Rows are points. Each table stands for the endless flat space through its points: a line for two points, a plane for three, and so on. The two share one point or none. Which?

First (3 x 4)
[[ 13 -14  -5  -9]
 [  5   1 -19   9]
 [  0   1 -21  12]]
Second (2 x 4)
[[  2   5 -24  -8]
 [ 22 -10  -9  17]]
They share: no point

First (2 x 8)
[[-22 -10 -26   3   5  21   6 -21]
 [-20  -6 -20   4   0  19   3 -20]]
Second (3 x 8)
[[-30  -5  -8  14 -20  14  -2 -21]
 [-22  -1 -13   7  -8  17   1 -18]
 [ -6  -5 -17  -1   4  17  -3 -22]]
They share: [-18  -2 -14   5  -5  17   0 -19]

First (3 x 9)
[[-17 -28   6  17 -16  -6  25 -24 -26]
 [-13 -18  13  12 -11   4  21  -5 -22]
 [  3 -22  23  22  -5   8  21  -3 -30]]
Second (4 x 9)
[[-20 -16   7 -11  -2   7  10  -1 -24]
 [-24 -21  10   0   1   9  19  -6 -21]
 [-19 -18   8  -3  -4   6  18  -6 -20]
 [-16  -7  11   3 -18   4  11   9 -21]]
They share: [-18 -14  11   7 -12   5  20  -1 -18]

First (2 x 11)
[[ -3  12  10   2   6   0   9   7  24   4  -9]
 [-18  12  10  20   6   0   0  22  18  13 -15]]
Second (4 x 11)
[[-25  23   5  31  11   9  11  22   9  32   1]
 [  5  15   1 -13 -13 -21 -13  11  28   3 -51]
 [-37  -1  -3  23  11  -3 -13  24  23   6  -7]
 [  4  24  27  17   9   5  20  -2  31   3  -9]]
They share: no point

First (2 x 14)
[[  6  16  32 -17 -12  -6  11  18 -17  23  -1  -3  21   8]
 [ 10  14  24 -11  -2 -14   9   6 -13  15   5   7  11   6]]
Second (3 x 14)
[[ 27   7  16 -15  19 -35   8  -7 -14   4  20  -4   5  -3]
 [ 20   7  14 -16  13 -33  11  -5 -18   4  13   0   1  -3]
 [ -7   9  16  -9 -11 -17  18   1 -26  10 -12  22 -11   5]]
They share: no point

First (2 x 18)
[[  6  11 -15  17   4  -7  24  18 -11  14  13  -8   6   5  -8  17  10 -15]
 [  6  35 -11   1  -8 -11  12  14  -7  38  29 -16   2  25  16  17  30 -11]]
Second (2 x 18)
[[  9   8 -10  14  -9 -19  17  31  -4  17  15 -10  -6  16   4  18   2 -21]
 [  5  20 -26   6  11   5  25  11 -24  29  27  -6  10  -4  -8  10  22 -17]]
They share: no point

First (3 x 20)
[[  0   7  -8  -7   0  -7  13  22   7 -19  -3  14  33  16  21 -20  15  -3
   14 -32]
 [-18  -5 -12 -15 -38  17 -39  -2   5 -15  -1  22   7 -10   7  -8  19  -9
  -42  10]
 [ -7 -11  -9 -19 -22  -1 -15  11  14 -13  -5  11  19   7  20 -22  16 -12
  -15 -14]]
Second (3 x 20)
[[-21   0 -10 -17 -36  -9 -28  24   3 -14 -18  27  18 -11  26 -30   2   3
   -7 -28]
 [-13  16  -6  -1 -10  33   0   6  -1 -18  30   1  10   7   6   4  32   1
  -27  -8]
 [ -9   4 -10 -13 -16  11  -4   8   3 -22   6  11  14   1   6 -10  26  -5
  -15  -8]]
They share: no point
